Each row of a before or after table is a point. One or more steps were done to the points. Then noise was added and the rows were shuffled. The steps act on how far a point lies along the listed directions, d1 being the first. What was done? A step turns or swaps two directions, mirrors them in a line or flattens them onto one, adds a multiple of one to another, or multiplies one. Angles are multiples of 10 degrees, from the lower direction toward the higher: turns from -170 to 170, lines from 10 to 170 but not 90. Use the fewest steps. Two steps may share a direction if one is a turn and the other turns, adds or multiplies; they go together, in the order done. Otherwise the lowest direction goes first.

Directions:
(1): -47,-46,3
(2): -17,21,60
(3): -42,42,-27
Before, 13 rows:
8,12,1
-12,15,-8
1,29,33
5,15,-23
-1,42,37
-11,-54,-1
-10,-23,11
22,52,17
-13,-35,6
-14,28,46
7,22,-4
58,-9,-5
-28,-7,26
After (13 x 3):
-19,16,-10
-31,-11,22
59,-31,-11
-5,5,-29
-14,-29,-50
23,7,57
-2,-4,-12
3,22,-26
1,-6,32
-27,-34,-23
-43,-35,-10
6,1,41
-38,-32,-28
Steps: swap d1 and d2; multiply d3 by 1.3

Directions:
(1): 2,-3,-60,-31
(2): -47,28,-21,34
(3): 47,41,-13,23
(4): 13,-46,-20,44
Before (11 x 4):
41,-42,-13,-19
-5,-3,-5,4
-30,-35,-33,20
-15,20,-18,23
-25,34,8,10
17,2,10,1
-39,13,-1,-20
-28,-10,14,8
-15,-12,-31,-15
19,29,-8,-22
33,-1,12,30
After:
-2,0,-1,-6
-3,-29,38,-7
10,-31,3,-16
-2,-9,-5,-62
-16,22,21,25
4,7,-10,16
32,53,-18,-13
4,13,24,-30
-36,-16,4,-13
-26,-34,14,12
-6,6,-42,15
Steps: turn d1 and d4 by -110 degrees; turn d2 and d3 by -90 degrees

Directions:
(1): -57,-2,-8,8,-54,-22
(2): 20,-39,0,-58,-14,-36
(3): 27,40,-55,-19,-30,13
(4): 6,-60,-40,26,-6,29
Before (14 x 6):
-31,-32,-16,-20,-32,-6
25,-60,13,-6,38,-10
-1,-26,43,14,2,-12
32,-26,20,-5,23,-17
-28,43,-7,-16,-30,-31
21,36,25,17,48,19
22,11,20,16,58,35
-13,23,4,-51,-19,-28
-6,8,-9,-21,-33,-28
25,-29,26,30,50,32
-4,5,35,29,45,24
15,15,5,14,0,10
4,38,-6,-25,-2,-15
14,3,-34,-50,-33,-10
After:
-47,1,17,-13,-35,-40
-41,-31,28,-11,-22,-25
-40,-21,7,60,8,10
31,32,-1,5,19,9
22,-8,-3,3,39,37
12,56,8,-13,33,13
0,0,1,-7,-27,-10
-49,-44,15,20,-32,-12
-2,-22,41,22,5,-6
1,46,-6,-13,-1,-12
-26,6,15,48,-1,-2
23,47,-30,7,8,41
-58,-13,3,-4,-40,-20
37,42,2,-32,27,-13
Steps: turn d1 and d2 by 160 degrees

Directions:
(1): 50,-4,-7,-23,44,-26,46,16
(2): -41,17,-20,35,-5,-35,27,50
(3): -10,60,1,-43,-28,-23,19,-28
Before:
-40,43,-27,15,-6,-45,42,42
4,-12,-13,20,10,-25,16,14
1,12,12,-4,-14,5,-10,-18
10,14,-9,-15,16,-27,21,23
-6,-10,3,-4,-2,14,-37,-10
-9,2,-7,-5,5,7,7,14
3,-4,-20,19,14,-33,38,33
8,-3,10,-7,-3,10,1,-5
-16,10,-9,25,1,-27,10,31
After:
30,-22,2,-3,11,-3,-5,-19
58,13,0,-54,33,-12,39,-22
48,-25,5,-21,18,11,0,-28
2,-3,-4,-15,8,12,5,5
-11,19,4,8,-14,-13,4,3
25,1,7,-33,3,10,-16,-21
41,-6,4,-14,27,-11,8,-3
-23,0,-11,16,4,-15,-12,25
-10,2,5,4,-12,7,-1,3
Steps: turn d1 and d2 by -110 degrees

Directions:
(1): 3,-9,16,7,-35,-33,4,-15,-60
(2): -9,-17,-2,-11,-40,33,36,-42,18
(3): -12,9,12,-53,-15,-17,-47,-20,15
(4): -18,-4,4,48,19,-8,-28,-51,11
Before, 10 rows:
3,1,-9,5,-10,12,17,-11,-19
-7,10,1,-28,-7,3,-1,2,2
19,-13,-6,20,-3,14,34,13,-22
8,7,2,1,10,-2,-9,30,-4
-18,6,4,18,-1,-1,-23,-38,6
1,7,8,-10,-8,4,17,-2,9
-2,5,2,-8,8,1,10,15,-7
-19,-14,1,46,-2,-19,-13,-50,-15
-4,0,7,-13,6,-18,-11,15,-20
-5,-3,3,-20,-37,-14,4,-5,-21
After (10 x 9):
9,-17,-1,-11,-30,20,26,-17,-6
-3,1,0,-5,4,6,19,13,-5
-2,-4,4,-3,7,-13,-2,17,-21
-3,14,2,-19,5,-4,-5,15,-4
-16,10,6,20,9,-9,-32,-29,3
0,10,9,-16,-4,-2,7,-1,11
-1,3,-4,-18,-18,7,0,-22,-10
10,0,-3,17,6,11,15,26,-4
-7,6,8,-37,-30,-30,-24,0,-21
-25,-11,6,23,-9,-25,-31,-58,-9
Steps: turn d2 and d3 by 60 degrees; add 0.7 times d1 to d3

Directions:
(1): -29,-43,-20,-4,17,-17,60,5,46,-52,-6
(2): -44,-9,13,-11,-2,-55,-45,36,-43,-39,-11
Before (10 x 11):
41,6,12,4,-12,27,-9,-29,1,37,1
-26,-27,-25,-3,5,0,54,5,55,-36,-9
23,28,1,3,-14,11,-23,13,-19,24,7
-22,-26,-12,4,5,-15,60,-4,42,-50,-8
20,13,2,10,-23,29,-7,-13,-9,43,6
-32,-34,-15,-6,6,-29,23,13,8,-48,-11
25,16,-1,-5,-5,17,-22,-13,-16,35,21
42,17,0,9,-5,47,-8,-14,-1,42,-2
37,20,19,10,-9,42,9,-42,-9,50,-1
19,6,4,-4,-3,4,11,-15,5,10,3
After, 10 rows:
24,11,-12,8,-7,18,6,10,2,14,6
32,17,16,11,-11,44,16,-45,-2,47,0
-22,-1,-6,-7,-10,-11,-8,17,5,-17,-6
-34,-23,-8,-7,-2,-32,-6,20,-17,-36,-11
43,12,-3,10,-3,49,-2,-15,6,39,-3
43,2,10,7,-7,32,0,-31,9,33,3
25,5,-9,-4,2,22,1,-18,4,28,22
18,7,4,-3,-6,3,7,-13,5,10,4
19,7,-3,11,-20,30,8,-16,6,38,7
-21,-1,7,-2,-9,-22,-2,10,-6,-30,-5
Steps: flatten d1 and d2 onto the line at 60 degrees

Directions:
(1): -14,22,-56,-7,-18,-2,1,1,31,-16,-13,13,41,-1
(2): -33,16,-22,-5,2,-45,17,-16,0,31,18,-28,-26,-15
(3): 18,1,27,1,-31,-32,51,25,21,7,-11,22,2,4
(4): 17,-16,-13,10,17,-1,-28,24,60,20,6,4,-31,6
(5): -41,24,8,-11,8,35,22,37,9,-24,19,5,-25,-6
Before:
-39,8,-20,-5,0,3,-10,-4,-25,-33,5,-17,-2,-9
14,-3,16,16,-2,-5,6,1,-24,-3,-8,13,14,2
-3,8,-15,6,-6,35,-25,2,-13,-13,0,18,24,6
-24,28,-20,-16,-3,17,15,7,-14,-27,7,12,9,-12
39,-27,32,13,-10,-10,1,-3,-5,3,-16,19,5,21
-25,8,-15,-4,30,21,-36,32,29,8,12,-8,-26,-7
33,-7,-20,10,1,-16,-30,-24,14,5,-27,6,30,10
52,-37,20,19,-10,-6,-28,-15,-13,4,-19,4,3,12
-2,9,-8,2,-9,5,8,21,50,0,-4,13,-17,1
After:
-31,17,22,-9,-9,-8,47,10,-17,-10,10,6,-16,0
5,4,-40,-4,1,-54,-10,-30,2,32,3,-11,-6,-10
-14,-13,-35,6,11,-34,-35,-17,6,7,5,-28,-20,-6
-41,23,14,-10,-12,20,30,18,-25,-31,12,-5,-18,-10
-31,37,-18,-8,2,28,11,12,6,-35,-12,13,22,-1
-27,19,-32,1,-7,-18,-8,-27,-30,20,13,-14,8,-9
-27,20,-4,8,4,-27,24,6,-12,16,15,-6,-21,-13
48,-13,22,6,-22,25,-5,-8,0,-25,-34,32,39,15
45,-32,26,6,8,50,-59,2,-25,-23,-31,21,47,14
Steps: mirror d1 and d5 in the line at 170 degrees; turn d2 and d4 by 110 degrees; multiply d2 by 2

Directions:
(1): 8,-22,-22,25,-14,2,2,-23,-5,-6,16,-7,7,-34,33,15,-6,60
(2): -45,-24,16,9,-13,0,-27,-14,-13,29,32,-31,-7,14,-14,10,35,-1
(3): 49,-1,-45,-16,-8,-2,-16,9,-16,15,31,19,-6,9,-14,29,26,-12
(4): -30,-22,-19,-25,-34,-35,14,-1,-6,5,-8,23,-12,-45,-24,-3,-14,-15
Before (13 x 18):
25,-6,-3,16,9,10,15,-6,6,-26,12,-3,8,-8,10,11,4,40
44,12,-19,6,12,-1,6,-2,0,-21,-2,7,0,6,17,7,-10,19
44,3,-12,0,2,-2,-8,5,-5,6,3,8,1,17,7,14,8,-5
-2,-16,-3,29,-2,10,-9,-11,-12,0,19,-19,6,0,10,13,11,26
29,-9,-35,7,-4,4,-10,0,-8,5,17,3,-8,-13,11,20,3,17
-13,-32,-39,-17,-39,-39,15,-7,-12,-5,-6,23,0,-48,-12,3,-8,-1
3,-3,-2,1,10,-6,-6,2,1,-1,-9,-1,-3,-16,12,-15,-12,5
22,7,-9,-12,6,1,-13,6,-4,14,11,6,-12,15,-18,19,11,-17
3,-4,-11,2,5,-7,35,-14,19,-28,-40,12,7,-48,34,-15,-59,20
15,16,-5,-17,9,-2,-15,7,-1,7,-1,3,-15,33,-20,3,18,-36
13,-7,-10,3,3,12,-13,5,-10,8,18,-10,-2,21,-1,7,32,5
2,-8,2,2,-5,1,-17,-7,-4,7,8,-11,-1,5,5,5,7,15
-2,-9,0,17,5,6,-16,-20,-4,8,16,-27,0,-8,17,11,5,37
After:
10,0,5,-4,3,3,-20,2,-3,7,6,-8,0,17,1,2,7,-1
9,13,27,9,28,17,12,8,13,-24,1,-13,7,28,-3,-4,11,8
27,16,3,0,26,15,-23,3,1,7,10,-17,-3,30,0,11,14,-2
12,2,-2,1,16,-1,-9,5,2,-2,-7,-1,0,-7,15,-13,-12,4
0,-27,-13,33,-10,2,1,-26,-7,-15,9,-19,18,-24,39,8,0,60
-35,-11,17,-3,-8,-10,-8,-9,0,15,4,-10,-14,-6,-17,6,4,-7
35,16,-2,16,30,20,25,-8,24,-30,-34,1,15,-12,49,-10,-46,26
-18,-9,9,-2,2,4,-9,7,-9,10,8,-14,-6,21,-16,-4,33,-14
-39,-12,2,-16,-18,-24,-5,-12,-2,9,-8,-2,-19,-9,-22,-7,4,-20
-17,-2,22,21,15,20,-16,-5,3,8,6,-31,-6,17,14,-3,7,9
-26,-9,34,7,-2,-9,-3,-5,4,7,-12,-16,-3,15,-3,-9,2,-9
17,6,3,13,15,15,-14,9,-10,1,14,-13,4,34,-5,10,20,-9
-15,12,32,9,21,2,5,-6,8,-17,-20,-19,-1,24,5,-17,-12,-3
Steps: turn d1 and d4 by -80 degrees; mirror d2 and d3 in the line at 30 degrees

Directions:
(1): 10,-45,-14,27,15,28,16,10,-30,11,2,39,-1,17,30,47,13,-27,-1,5
(2): -24,11,-19,21,-24,-29,7,-33,19,6,-5,42,26,7,-48,19,16,-21,28,-11
(3): 12,23,-22,-46,12,17,60,1,4,1,-34,6,-2,17,4,-3,19,4,-2,-45
Before (10 x 20):
12,20,-15,-33,12,16,53,10,6,10,-21,-2,-5,13,-2,4,11,4,-7,-24
-3,-23,30,22,-4,-2,-43,8,-8,-2,37,-22,-14,-5,13,-12,-32,14,-15,43
3,-18,0,3,-1,-5,-17,18,-14,1,26,-16,2,-22,14,-4,-32,1,-6,17
-5,-23,23,23,4,-7,-60,10,-6,-5,27,-2,-6,-17,11,-9,-36,12,-4,47
11,-13,-17,-34,10,34,56,-1,-14,-1,-25,8,8,31,34,34,16,-6,-5,-26
-12,27,-7,11,-18,-25,-4,-16,22,-2,4,6,7,-8,-29,7,-6,-10,10,10
-1,-14,14,33,-2,-9,-23,-10,-7,-6,18,-5,-10,-1,-10,9,-18,3,-5,22
8,-2,-15,-11,10,11,47,-5,-6,-2,-16,38,16,7,9,25,19,0,6,-21
3,-19,18,11,14,-1,-23,19,-10,-6,2,-27,-12,0,18,-1,-11,3,-10,12
-12,26,-8,-1,-25,-28,-32,-12,18,0,6,1,11,-13,-41,-22,-9,10,12,12
After (10 x 20):
8,15,-5,-20,9,4,36,-10,3,-4,-15,-6,-14,14,-9,-3,0,10,-8,-26
8,-7,-38,-2,0,13,26,-1,-12,11,-12,46,10,17,-8,26,18,-15,12,-14
10,2,8,-18,19,4,11,17,-2,-6,-20,-28,-15,7,17,-10,1,10,-9,-15
-1,13,-23,6,-6,-5,23,-12,7,3,-8,26,5,8,-13,30,6,-22,10,-4
-5,-20,15,38,-3,-7,-34,10,-2,8,29,-7,-1,-10,-6,14,-16,-7,-5,43
-18,-8,31,15,-26,-20,-56,-13,6,-11,27,-39,14,-13,-2,-4,-30,12,-1,43
12,5,-14,-35,7,5,28,16,-7,-1,0,-13,2,-9,15,-11,-18,6,-7,-18
16,12,-5,-49,15,25,50,12,-3,2,-14,-14,-20,24,21,-15,-2,18,-17,-31
16,20,-16,-59,26,21,41,11,4,-5,-31,5,-9,12,15,-17,-4,19,-7,-33
-14,4,22,24,-14,-29,-33,-12,10,-10,20,3,20,-23,-19,-6,-13,12,8,29
Steps: turn d1 and d3 by -170 degrees

Directions:
(1): -9,2,4,12,1,1,-25,5,26,25,-15,3,-37,-7,11,13,26,-20,43,-2,33,36,13,-7
(2): 13,-6,-16,23,-7,-26,-32,4,10,8,-33,-31,17,-4,7,-14,-11,-1,3,-19,24,-32,-24,38
(3): 21,-27,26,-16,-10,10,16,4,-8,5,-22,-9,18,-27,6,-31,16,-46,-13,6,19,-6,-9,-37
(4): -1,-7,13,6,5,60,-15,-3,31,18,-22,-7,44,18,-5,-1,9,20,6,16,-21,12,-6,6
Before (14 x 24):
0,0,-8,1,-2,-10,0,2,-10,3,2,-1,7,-7,2,-6,-8,8,-14,3,5,-21,-7,9
10,2,1,-5,-7,-26,16,5,-29,-22,9,-1,1,-12,6,-9,-17,-10,-18,-11,3,-24,-5,-3
3,-2,1,21,-3,11,-31,1,14,13,-14,-10,17,21,2,11,3,19,11,-6,0,-7,-11,23
12,-20,18,1,2,5,9,0,-6,2,-7,-8,23,-15,3,-28,2,-22,-16,0,15,-10,-14,-9
10,-23,11,-2,0,20,2,4,2,7,-19,-8,17,-16,5,-26,10,-21,-9,-3,15,-4,-14,-16
13,-10,19,-16,-7,2,32,1,-22,-6,-5,5,-4,-27,6,-24,15,-40,-13,11,12,5,6,-40
5,-11,5,2,-6,-21,13,7,-12,-3,-5,-11,2,-17,3,-12,-2,-26,-7,-8,16,-16,-6,0
-4,4,2,-26,2,-4,35,-4,-29,-24,22,11,-4,4,-6,9,-15,14,-28,2,-38,-11,-5,-11
18,-21,20,-5,-7,20,-6,5,13,20,-28,-13,22,-25,13,-22,18,-30,4,10,22,0,-8,-22
-3,0,-3,10,5,21,-12,-2,14,10,-2,3,15,12,-3,12,9,21,18,9,-8,24,-6,4
-4,-6,17,4,1,19,-8,-3,11,16,-10,-6,15,-2,1,1,9,4,7,-1,3,6,-2,1
1,-1,-9,2,-2,-26,-1,3,-10,0,3,11,-16,-12,7,-8,-4,-11,-5,-6,6,-14,-3,4
9,7,-9,2,-4,-30,-5,2,-15,-9,-5,-10,-5,-4,-1,-9,-10,-13,-5,-11,14,-29,-13,19
9,-10,-3,-5,4,-23,15,5,-9,-12,7,0,-16,-11,1,-8,2,-22,-14,-5,6,-17,3,-9
After (14 x 24):
-16,9,-2,29,12,-4,-31,1,28,22,0,5,-32,4,10,16,12,3,40,-9,31,32,7,20
-13,7,-10,18,0,-27,-11,7,9,8,0,-3,-29,-4,6,15,2,-8,23,-12,24,8,8,19
15,-16,10,8,-9,14,-12,-1,-3,3,-15,-15,44,13,-1,-9,-4,9,-17,-2,-10,-29,-21,11
5,6,-7,8,-4,-30,-17,3,-3,2,-13,-9,-23,-9,4,-3,4,-22,15,-12,31,-13,-7,16
-4,-2,-2,6,-2,-8,-13,6,6,20,-11,-1,-15,-16,9,-2,9,-10,11,2,28,0,0,0
-3,2,-10,8,9,-26,-4,5,8,0,7,4,-42,-5,5,10,8,-15,14,-8,17,5,14,1
-24,31,-15,16,8,-10,-11,-1,11,6,15,20,-59,7,5,31,13,11,40,0,11,41,29,7
-13,21,-18,20,9,5,-32,-2,28,13,7,1,-9,15,4,26,-7,39,26,0,-4,12,7,32
10,-11,3,-4,1,23,11,-4,-6,-6,2,-2,46,6,-10,-6,-5,18,-16,12,-25,-3,-18,-5
-9,-7,20,-14,-3,4,1,6,11,20,-15,12,-55,-20,14,13,37,-42,37,0,24,45,11,-40
-4,7,3,11,-6,-25,-17,10,6,8,-8,3,-47,-18,20,12,14,-30,36,-16,42,22,12,-7
-6,1,10,4,2,15,-4,-7,4,7,0,-5,21,6,-4,3,-2,21,-3,-2,-11,-4,-5,12
-18,9,-15,22,12,10,-28,3,25,15,-3,2,-24,11,4,15,5,20,30,-11,13,23,4,22
-1,3,-10,3,-2,-27,-3,3,-7,1,4,11,-20,-11,8,-6,-3,-10,-2,-7,8,-12,-3,7
Steps: turn d1 and d3 by -150 degrees; multiply d1 by 2

Directions:
(1): 51,-2,20,-6,40,23,-27,-33,16,-13,1,-17,-17,40,0,-4,60,-26,18,26,27,-17,-26,-31,-35,41,19,-45,-5,-35,-24,-7
(2): 8,16,5,-34,22,-46,17,-21,-12,46,-7,-15,49,-4,21,-40,-9,-52,-19,-2,-26,-14,-14,9,4,-34,54,-21,3,-10,24,-58
Before:
15,3,21,-15,24,0,-2,-23,3,7,1,-16,15,10,10,-12,16,-19,4,11,5,-10,-11,-15,-15,9,19,-23,-1,-16,-4,-19
-13,-4,-18,26,-12,8,2,11,16,-6,3,-3,-2,-7,-4,-1,-5,31,-4,0,5,12,13,3,13,5,-20,24,-4,11,9,14
-19,-2,-2,4,-23,-10,7,5,-2,17,-4,2,14,-11,-4,-2,-19,2,-4,-4,-3,2,12,3,17,-20,3,15,-7,18,1,-2
-15,-16,-12,16,-13,12,-1,25,8,-26,3,14,-14,-9,0,19,-5,35,-2,-4,5,10,15,6,4,4,-30,37,-1,15,-12,28
-24,-2,-2,-8,-13,-24,17,5,-15,15,-6,14,21,-21,4,-7,-23,1,-20,-13,-30,5,3,21,16,-25,4,22,-4,9,26,-12
-40,3,-10,-20,-12,-54,40,11,-20,34,-9,3,44,-30,17,-23,-42,-18,-28,-25,-32,5,7,17,31,-49,17,23,0,20,35,-29
9,6,2,5,9,-8,-9,-6,-6,3,-2,-7,-5,-1,5,0,6,-3,-1,-6,-2,-3,-4,0,-1,-2,3,-1,1,-1,7,0
23,-6,7,14,22,34,-23,-20,8,-18,3,-5,-30,24,-16,11,36,0,14,20,24,-15,-17,-22,-23,35,-8,-17,-16,-18,-19,19
8,-2,3,13,-6,11,-2,-2,7,-14,-1,-3,-16,9,-17,19,2,22,4,-4,11,7,-5,1,-13,7,-19,5,2,0,2,10
-17,4,-4,-12,-13,-55,31,9,-4,37,-10,-8,41,-35,8,-30,-39,-20,-17,-6,-37,4,13,29,24,-43,28,16,3,17,24,-26
After:
25,3,14,-33,41,-36,8,-33,-3,27,-9,-20,34,20,21,-36,30,-62,-9,6,-5,-19,-31,-19,-13,-6,51,-36,-6,-24,11,-47
-14,3,-16,9,-7,-16,11,3,7,16,-2,-8,21,-10,10,-20,-13,8,-16,-4,-6,8,7,11,17,-17,4,18,-4,8,23,-11
42,4,18,-21,31,-34,1,-31,13,26,-10,-28,25,11,10,-37,28,-52,2,23,-5,-16,-15,-4,-14,0,53,-36,0,-22,-3,-38
10,-8,15,7,8,27,-11,-8,9,-21,4,-6,-16,12,-2,14,19,13,14,12,21,-1,-3,-17,-14,27,-13,-6,-3,-8,-20,16
2,2,7,-5,-4,-13,5,-10,-2,23,-5,-8,22,3,1,-18,0,-19,-4,2,-1,-8,0,-3,6,-14,22,-5,-7,3,-1,-21
-9,4,-3,7,-14,-6,8,3,1,-1,-5,0,1,-4,-13,12,-20,21,-6,-15,-2,13,1,11,0,-11,-14,17,4,9,15,1
9,4,3,8,9,-3,-10,-4,-6,-1,-1,-5,-8,2,3,4,11,2,1,-7,-2,-1,-3,-2,-3,2,-3,1,0,0,1,4
-22,-10,-10,31,-19,31,-7,14,-2,-22,6,15,-30,-9,-22,26,-10,40,7,-3,10,5,8,2,4,10,-39,29,-14,16,-7,43
11,1,12,-19,19,-20,4,-21,-6,16,-6,-2,26,5,8,-21,12,-29,-10,1,-18,-10,-20,5,-5,-6,29,-12,-5,-17,18,-29
-22,-5,-11,-4,-9,-25,17,23,-7,8,-3,10,24,-22,15,-5,-27,6,-20,-11,-20,6,11,21,16,-31,1,33,4,18,9,-7
Steps: turn d1 and d2 by -80 degrees
